Rows are points. Each table stands for the endless flat space through its points: a line for two points, a plane for three, and so on. Write the one point that lies in both, or say that there is none.
In the rows, 100 means zero.

First (2 x 4)
|  84 |  81 | 128 | 137 |
|  94 |  85 | 124 | 121 |
Second (3 x 4)
|  92 |  86 | 137 | 124 |
| 101 |  84 | 110 | 144 |
|  96 |  85 | 117 | 136 |
They share: no point

First (5 x 6)
|  58 | 116 |  83 | 121 | 135 | 149 |
|  37 | 109 | 118 |  78 | 157 | 102 |
|  68 | 113 |  87 | 120 | 138 | 136 |
|  32 |  85 | 107 |  67 | 132 | 120 |
|  95 |  53 |  79 |  97 |  86 | 131 |
Second (2 x 6)
|  85 |  94 | 112 | 123 | 118 | 117 |
|  70 |  94 |  92 |  93 | 108 | 122 |
They share: |  76 |  94 | 100 | 105 | 112 | 120 |

First (6 x 9)
| 159 | 136 |  77 |  96 | 100 | 103 | 125 | 118 |  92 |
|  97 | 108 |  71 | 104 | 104 |  95 | 135 | 117 | 144 |
| 150 | 163 |  60 | 111 |  77 |  87 | 136 | 109 |  86 |
| 111 | 102 |  94 | 123 | 122 | 100 | 108 |  82 |  94 |
| 149 | 124 | 105 | 126 | 123 | 107 |  95 |  92 |  74 |
| 133 | 166 |  87 | 142 |  94 |  91 | 115 |  90 |  72 |
Second (3 x 9)
| 128 |  68 |  90 |  87 |  79 |  94 | 140 |  87 | 108 |
| 120 | 136 |  90 | 123 | 119 |  98 | 104 | 107 |  96 |
| 126 | 103 | 104 | 104 |  95 |  87 | 123 | 108 | 105 |
They share: no point

First (4 x 12)
|  89 | 125 | 109 | 119 | 108 | 123 | 100 |  84 |  87 |  71 |  56 |  96 |
| 114 | 166 | 109 | 127 | 125 |  83 |  74 |  45 | 122 |  66 |  72 |  70 |
|  56 | 128 |  91 | 122 | 133 |  98 | 119 |  84 | 103 |  49 |  60 | 127 |
| 140 | 136 |  98 |  96 |  98 | 125 |  88 |  64 |  85 |  98 |  91 |  42 |
Second (3 x 12)
|  72 |  96 |  98 | 129 | 142 | 123 | 103 |  91 | 107 |  95 |  71 | 117 |
|  75 |  91 |  97 | 129 | 145 | 115 | 107 |  87 | 104 |  98 |  74 | 124 |
| 112 | 136 |  83 |  89 | 102 |  98 | 123 |  66 |  72 |  65 |  86 |  82 |
They share: |  93 | 125 |  90 | 105 | 115 | 116 | 111 |  80 |  89 |  74 |  77 |  89 |

First (6 x 18)
| 135 | 145 |  99 | 103 |  90 |  67 |  64 | 148 |  89 | 104 | 112 |  99 |  89 | 106 | 107 | 147 |  72 | 108 |
| 116 | 144 |  74 | 120 | 123 |  97 |  39 | 151 |  80 | 143 | 123 | 113 |  81 |  96 |  75 | 175 |  48 | 177 |
| 144 | 137 | 126 |  96 |  53 |  55 |  95 | 121 | 104 |  65 | 100 |  86 |  99 | 100 | 119 | 117 | 113 |  55 |
| 131 | 109 |  66 | 124 |  93 |  88 |  82 | 157 |  94 | 142 | 171 |  75 | 141 | 118 | 104 | 101 |  67 | 111 |
| 132 | 136 |  97 | 102 |  86 |  64 |  58 | 153 |  91 | 109 | 105 |  96 |  85 | 110 | 110 | 141 |  65 | 101 |
| 153 | 129 | 143 | 105 |  58 |  85 | 114 |  99 | 102 |  54 | 114 | 102 |  95 |  99 |  94 | 115 | 140 |  90 |
Second (4 x 18)
| 106 |  98 | 115 | 136 |  75 |  79 |  55 | 113 | 105 |  98 |  96 |  79 |  93 |  99 |  98 | 101 |  89 | 106 |
| 135 | 107 | 102 | 115 |  90 |  67 |  80 | 112 |  79 | 105 | 130 |  98 | 109 |  89 |  96 | 139 |  62 |  82 |
| 128 | 112 |  97 | 112 |  89 |  65 |  85 | 113 |  83 | 107 | 122 |  99 | 105 |  87 |  90 | 135 |  65 |  87 |
| 150 | 139 |  77 | 101 |  62 |  91 |  97 | 148 |  86 | 119 | 141 | 112 | 113 |  90 |  63 | 137 |  95 | 123 |
They share: no point

First (2 x 24)
|  69 | 135 | 109 |  83 | 117 | 111 | 141 | 123 |  86 |  83 | 119 |  77 | 127 | 125 | 114 | 106 | 134 |  83 | 124 | 128 |  75 |  90 | 101 |  85 |
|  53 | 153 |  93 |  81 | 115 |  99 | 159 | 133 | 100 |  93 | 109 |  73 | 137 | 115 | 106 | 102 | 144 |  81 | 120 | 136 |  59 |  84 | 113 |  83 |
Second (2 x 24)
|  65 | 114 |  99 |  70 | 114 | 127 | 124 | 106 |  67 |  74 | 116 |  63 | 114 | 132 | 134 | 114 | 117 |  84 | 134 | 136 |  93 |  89 |  95 |  84 |
|  95 | 144 | 144 | 105 | 124 | 102 | 144 | 136 |  97 |  84 | 136 | 103 | 134 | 127 |  94 |  99 | 147 |  84 | 114 | 106 |  68 |  99 |  95 |  89 |
They share: |  77 | 126 | 117 |  84 | 118 | 117 | 132 | 118 |  79 |  78 | 124 |  79 | 122 | 130 | 118 | 108 | 129 |  84 | 126 | 124 |  83 |  93 |  95 |  86 |

First (6 x 24)
|  74 | 136 |  77 |  90 |  67 |  54 | 119 | 119 | 128 |  89 |  81 | 129 | 102 | 135 |  90 |  86 |  57 |  79 | 125 | 109 | 143 | 118 | 111 |  65 |
| 104 | 145 |  95 |  64 |  75 |  83 |  85 | 110 | 104 |  48 | 132 | 108 | 101 | 161 |  82 | 102 |  65 |  42 | 129 |  92 | 101 | 123 | 125 |  65 |
|  78 | 133 |  84 |  66 |  78 |  65 | 102 | 106 | 103 |  77 | 107 | 136 | 108 | 166 |  80 | 102 |  44 |  53 | 136 |  94 | 116 | 138 | 135 |  78 |
| 102 | 137 |  96 |  94 |  50 | 125 |  98 | 126 | 147 |  93 | 107 | 164 |  76 | 150 | 120 |  90 |  92 |  85 | 104 | 138 | 160 | 118 | 119 |  62 |
| 126 | 112 |  75 | 114 |  82 | 100 | 114 | 159 | 123 |  77 | 115 | 126 |  47 | 139 | 122 | 103 | 107 |  89 | 120 | 131 | 123 |  97 |  87 |  69 |
| 108 | 134 |  75 |  91 |  85 |  72 | 101 | 139 |  88 |  57 | 135 | 123 |  74 | 180 | 102 |  95 |  68 |  49 | 138 | 107 | 105 | 105 | 101 |  68 |
Second (3 x 24)
| 118 | 121 |  92 |  95 |  68 |  77 | 113 | 126 | 122 |  74 |  86 | 110 |  96 | 128 |  81 | 103 |  66 |  78 | 132 | 117 | 134 | 113 | 117 |  64 |
|  78 | 146 |  90 |  36 |  74 |  92 |  72 | 106 | 131 |  46 | 118 | 135 |  76 | 140 | 112 |  84 | 117 |  73 | 124 | 100 |  86 | 164 | 129 |  76 |
| 106 | 123 |  76 |  85 |  50 |  87 | 115 | 109 | 106 |  70 | 100 | 101 |  79 | 114 |  87 | 105 |  67 |  82 | 112 | 102 | 124 | 114 |  92 |  39 |
They share: no point

First (7 x 24)
|  89 | 131 | 134 | 128 |  93 |  77 |  73 | 159 |  73 | 123 |  83 |  65 | 135 | 106 |  58 | 143 | 113 | 100 |  41 |  99 |  91 | 133 | 109 | 104 |
|  38 | 138 | 113 |  97 | 125 |  61 |  40 | 152 | 105 | 121 |  77 |  98 |  70 | 110 |  55 | 137 | 126 | 119 |  97 |  69 | 115 | 184 | 116 |  44 |
| 110 | 107 | 138 | 141 | 144 |  99 |  95 | 130 | 139 | 115 |  51 |  94 | 144 | 110 | 103 |  99 |  59 | 123 |  46 |  83 | 119 | 115 |  76 |  76 |
|  43 | 124 | 114 | 126 | 131 | 124 |  23 |  99 | 111 | 167 |  33 | 157 |  72 | 107 |  90 | 117 |  84 | 138 |  84 |  37 |  79 | 131 |  89 |  48 |
|  58 | 111 | 141 |  93 | 148 |  87 |  48 |  96 | 128 | 110 |  55 | 126 |  70 | 136 |  73 | 121 | 112 | 204 | 120 |  84 | 148 | 156 |  98 |  66 |
|  63 | 141 | 112 |  99 |  96 |  98 |  29 | 146 |  61 | 143 |  78 | 119 | 111 | 108 |  93 | 144 | 133 |  97 |  58 |  39 |  84 | 173 |  87 |  86 |
|  72 | 132 | 144 | 134 | 144 | 109 |  48 | 101 | 134 | 144 |  19 | 124 |  71 | 121 |  75 | 136 |  80 | 171 |  97 |  75 | 112 | 132 | 104 |  67 |
Second (3 x 24)
| 103 | 157 | 137 | 115 | 154 |  70 |  66 | 158 | 105 | 128 |  72 |  88 | 140 |  90 |  54 | 125 |  78 | 102 |  41 | 120 | 104 | 141 |  88 |  86 |
|  73 | 112 | 102 |  80 | 109 |  75 |  26 | 118 |  70 |  88 |  42 |  68 | 130 | 120 |  34 |  90 | 113 | 127 |  61 |  90 |  79 | 171 | 108 |  81 |
|  85 | 133 | 143 | 136 | 142 |  82 |  84 | 149 | 123 | 137 |  81 | 103 | 116 |  99 |  78 | 131 |  81 | 120 |  59 |  99 | 119 | 120 |  91 |  74 |
They share: |  73 | 115 | 129 | 122 | 124 |  84 |  68 | 133 | 109 | 121 |  69 |  95 | 112 | 111 |  70 | 117 |  95 | 130 |  67 |  87 | 109 | 132 |  99 |  72 |
